Each wall is flat, endless, passes through zero and stands at right angles to its row. A trip goes straight from one point to another. List the walls that it crosses, first one first.
In the rows, 128 means zero.

Walls:
(1): [101 128]
(2): [163 162]
(3): [115 169]
(4): [130 149]
Trips:
[138 171] to [105 114] => 1, 2, 4, 3
[157 144] to [ 99 176] => 1
[198 212] to [136  41] => 3, 4, 2
[116 117] to [120 133] => 3, 4
[123 123] to [118  58] => none
[160 134] to [146  97] => 4, 2
[ 36 176] to [114 171] => 2

Walls:
(1): [157 119 133 113]
(2): [ 84  60 135  74]
(3): [148  89  90 165]
Trips:
[120 108 139 133] to [149 116 156 179] => 2, 1
[161  86 108 163] to [133 109 166 188] => 1
[159 141  98 133] to [178 132 134 137] => none
[143 115  37 150] to [147 195  80 118] => 3
[122 135 135 200] to [ 95  91  83 159] => 2
[109  92 105 130] to [115 105  31 152] => none

Walls:
(1): [201  81  79  83 165  96  50  94]
(2): [124 158  65 144  78 127 138 181]
(3): [151  90  90 106 136 130  86 178]
(4): [ 69 105 120 119 159 115 130  61]
Trips:
[127 169 129 131 116 145 124 169] to [117 150 118  96  86 168 157 117] => 3
[164 176 173 128 122 150 124 159] to [167 103  88 144 119 165 125 161] => 3, 1

Walls:
(1): [138  93 128 188 122 114 111  79  84 150 149 126]
(2): [119 100 141 111  98 117  88 134 109 161 127  88]
(3): [104  72 176 125  97 100  87 116  96 155  82 135]
(4): [136 141  99 106 197 126  62 114 111  56 191 100]
(5): [126 151 177  86 123 105 176  74 101  90 161 161]
Trips:
[ 62 132 141 121  78 120 124 143 154 161 120 157] to [ 82  39 204 147 134 162  83 124  95 142 144 110] => 1, 4
[ 94  62 113  39 131  93 154 141 149  95 162 164] to [137 129 159 203 189 122 195 112  73 176  98 194] => 4, 1
[127  75 170 164 163  76 119 161 146 112 106  99] to [ 91 182  76 131  83 122 106 175 200  41  84  62] => 1, 3, 2
[145 150  99 130 114  84 162 136 101 136 125 152] to [126 156 131 160 106 102 163 110 169  68 126 101] => 1, 4
[146 103 122 154  47 146  99 157  89 116 115 182] to [136 136 182 132 127 174 140 114 142 182  88  92] => 1
[127 195 127 155 108 152 124 123 205 121 109 115] to [172  93 149 137 128 121  61 101 204 153  63 142] => 3, 2, 1
[184 147 114 190  91 135 129  50 153 107 154 147] to [ 98 156 167 189 131 167  66 164 122 169 158  72] => 5, 2, 3

Walls:
(1): [128 100 119 137 197 117  76 142 122 149  93 167 114 124 120 128 133 124]
(2): [162 122 165  96 117  56 100 132 110 111  82 156 124  97 178  90 135  98]
(3): [155  98 141  86 176 190 148  87  76 155 138 117 187 169 134  99 115 160]
(4): [142  63 123 194  85 144 177 114 110 111 156 146 137 149 119 169 194  86]
Trips:
[123 133 179 130 147  35 158 143 137  71 152 162  83  95  90  78 111 165] to [ 78 167 126 155  16 107 124 124 125 151 158  80  53 193 178 145 171  74] => 1, 4, 2
[131 140 160  82 128 155 100  61 145  89 140 146 140 130 129 128 140 130] to [218 173 109 119 117 196 183 186  86 164 133  65 137 171  90 142 100 189] => 2
[ 77 136 152  83 167  72  89  99 167 158 164 119 128  90 142 139 155 129] to [112 153 156 139 183 142 106  86 130 111 142 128 163 117  96 160 122  90] => 2, 3
[116  96  70 161 122 161 115 102 165 108 162 176 178  76 175 113 138 120] to [151 118  42 205 124 139 108 166 126 117 104  93  85 124 150 135 136 140] => none
[173  96  83  95 134 195 156  93 131 155  89 136 100 168 153 161 121 160] to [140 144 162  69 162  90 146 131 117 148 121 148 114 127 142  70 194  75] => 2, 4
[132 147 178 109 110 145 164 156 119 127 154 178 132 136  54  52 135  69] to [186 142  95 139 131  84 157  96  87 169 112 159 156  90 118 218 178 103] => 3, 1
[ 91 137 114 149 123  83 102 137 164 104  89 104 141  64 114 107 162  83] to [198 140 136 134 141 187 138 125  31 168 161 171 157 118  87  53  51 125] => 3, 2
[128  66 168 112 127 171 132 169 132 119 134  66 148 164 105 136 112 114] to [114 106 105 143 163 151 108 141 147 147  93 130 160 155  79 160 167 159] => 1

Walls:
(1): [110  82  74 107 128 127 136 104  99  76 138 131 148 146 184 128 156 132
 134 141  80  72  54  50]
(2): [136 104  92 194 175 128 109 156 119 147 111 122  42 227 186 152 110 143
 129  93 119 117 126 147]
(3): [140 111 118 151 173 131 162 128 183 198  89 175  93  95 114 129 125 118
 112  49 153 146  78 113]
(4): [135 130 114 132 129 165 130  91 104 109 128 106 103 111 101  99 175  76
 151 129 167 144 171 142]
Trips:
[154 188 122 119 148 121 110 171 101 155  55 145 116 168 184 135  85 127
 161 161  83 104 147 198] to [ 60  97  73 117 139 128 126 134 104  80  70 114  63 144 101 117 117 106
  62  99 160 100  87 133] => 1, 3, 4
[101  90 126 104 167 211  97 171  98 141 175 177 152 163 142 134 119 114
 117 118 166 124 198 157] to [142 124 114  99 133 137 185 118 167  64 167  71 137  64 144 103 131 121
  97  91  74 178 142 147] => 2, 1
[145 150 107 138 135 153 149  90  93 196  82 103 124 144 145  84 130 147
 114  76  86 130 175 117] to [142 115 113 126 174  53 138  65 182  48 120 132 127 157 122 112 133 106
 160 149 154 133 148 109] => 1, 3, 2
[149 102 103 132 207  94 184 188  86 146 171 123 138 115 196 166  75 137
 150 105 147 109 170 151] to [ 60  87 100  82 164 125 203 134 113 134 103 105 116 223 190 137 183 114
 148  85  80  95  97 123] => 1
[122 148 111 205  95 114 148  85 171 147 217 144  74  66  55 166 196 135
 113 125 120 127 166 123] to [ 73  95 106  61  89 103  84 130 174 109 116 152 182 148  94 145  77 173
 155 130 125 123 101  75] => 4, 1, 3
[ 91 136  57 139 138 164 107 151 162 145 139 108 134  80 105 129 150 114
 193 118 171  76 130 181] to [159  59 181 127 232 215 133 112  95 122 171 102 179  59 126 126 183  95
 132 155 149 136 137 165] => 3
[150 155 122 110 106 160  76 124 150 146 105 147  88 161 180 115 108 133
 128 180 150 124 146 184] to [153 197 154 131 143  76  80 197 168 139 117 141 161 164 145 142  54  29
  85 142 112 150 126  99] => 4, 3
[144 121 146 168 130 109 170 210 140 104  92  72 122 142  81 136 106 162
 123  82  76 149 143 158] to [139 101 149  95 131 150 118 133 164 141 140 128 133 133 190 119 157 148
 115 124 206 110 118 166] => 4
[124 144  98  86 195  80 150 138 114  48 126 183  64 104 126  76 111 131
 199 124 112 205 170 183] to [ 51  52  92  27  99 128 149 169  69 128 153 115 168 113 143 130 118 163
 131 106 107 126 119  85] => 2, 1, 4

Walls:
(1): [156 142 124 175 158 139 138  82 149  89  60 184 145 198 129 116 166 100
 101 142 168 184 151 156 133  56 102 191 115 167 125 147 100  81 148  92
 129 154 178 174 171 121 103 149 123 128 120 175]
(2): [ 92 105 130 174 162  97 113 172 145 188 139  95  74 128 103 113 155 141
 169 142  66  96 162  89 132  54 113 125  67 120 119 196 111 163 150 139
 124 116 110 101  69 207 147 211 103  92 100 123]
(3): [ 77 153 111 136 180 146 167 121 160 154 128 161 118 134 107 145 149 132
 162 137 152 102 100 120 109 134 101 126 144 183 113 137 121 134 127 139
 145 118  96 105 193 139 104 106 137  95 104 138]
(4): [109 148 126 148 163 108  96  96 160 123 127 113 152 103  93 135 119 150
  89  95 127  78 118 108 169 129 179 119  86 137 148 118 143 140  93 178
 104 124 124 159 139 104 105 143 171 158 127 153]
(5): [113 132 132 161  83 200 202 138  88 153 172 168 143  84 130  80  81 174
 140 158 155  50 167 143 187 159 131 124  93 160 148 156  99 112 169  99
 113 198 110  82 138 187 149 147 102  94 145 136]
(6): [202 134  73 104 136  81 195 138 105  89 162 138 154 136 126  94 136 153
 160 114 106  91 130 170  75 106 100 186 143  79 140  87  64 141  97 137
 125  95 150 137 184 140  31 161 166 138 124  94]
(7): [ 82 173 101  85 169 187 125 121 155 127  55 125 130  50 138 107 103 186
  81 113 105  98 189 122  84 171 113 157 144  80  80 117 139 122  67 113
 115  68 119 100 119  68  66 142 202 139 129 183]
Trips:
[145 180 135 116 149 116 176  81 103  73 127  89  74  91 202 175 131 171
 172 129 102 139 183  92 166 136 214 155 109 143 155 142  81 118 122 113
 136 174 148 107  87 124 149 154  64  87  95 127] to [ 98  64 128 130 129 182 116  83 115 124 137 122 124 120 142  82  97 126
 182 138 171 181  68 109 190 140 165 137 111 135  75 112  75 145  93  68
 168 132 116 175 150 158  71 133 195 153 149 144] => 1, 4, 2, 7, 6, 3
[ 76 105 165 164 200 135  48 123 145 118  99  65 125  91 176  97 151 206
  88 203 137 108  93 180  79 176 155 156 117 140 151 123 164 175 201 170
 137 140 144 132  90 132 181 114  98 141 174  82] to [157 122 140  95 155 154 180  78 123 107  99 161  88 103 104 143 155 157
 132 208  85 127 143 142 138 153 119 104 139  93 118 191 130 140 112 120
 119  89 131 138 170 192 134 168 191 157 155 125] => 5, 3, 6, 4, 1
[194 123 134  91 185 155 152 148 131 134 104 139  21  96  94 124  69 148
  85 189 122 154 151 122  93 197 151 222 189 110  69 132 134 160 102 140
 108 161  77 129 146  95 108 111 127 139 106 151] to [239 153 128 121 123 105 145  80 147 144 114 104 130  50 107  84 123 109
 137  87 195 131  95 114 120 119  97  86 120  49  69  51 163 132 139 124
 106 141 181  92  77 157 179 164 172  99 148 183] => 3, 4
[ 57 126  96 112 210  97 104  84 130 159  93  57 113  82 131 189 203 153
 168 178 153  47  87 156  94 182 130  94 175 155  25  66  74 184 152 116
 133 192 101 106 149 106 124 151 145 141  94  50] to [184 123 155 181 139 153 204 103 127  97 116 244 144 153 170 230 156  82
 127 155  89 122 106  74  86 138 138 169 123 145 163  73  68 199  87 113
 134 141  92 100 119 187 101 107 116 121 188  87] => 4, 2, 7, 5, 1
[110 141 152 159 168 152 131  55 130 112 137 115 112 174 103 119 113 187
 100  79 115  60 122 133 151 131 160 134 104 130  87 174 147  92 134 158
 139 122  45 136 152 129 142 135 213 178 166 127] to [131 116 145 145 137  98 165 171 143 126 188 117  90 119 184 152 116 166
 115 145 205 130 126 159 173  82  65 124 136 160  73 164 126  78 107 102
 126 113  90 177 167  96 205 147 129  93 115 178] => 1, 7, 4
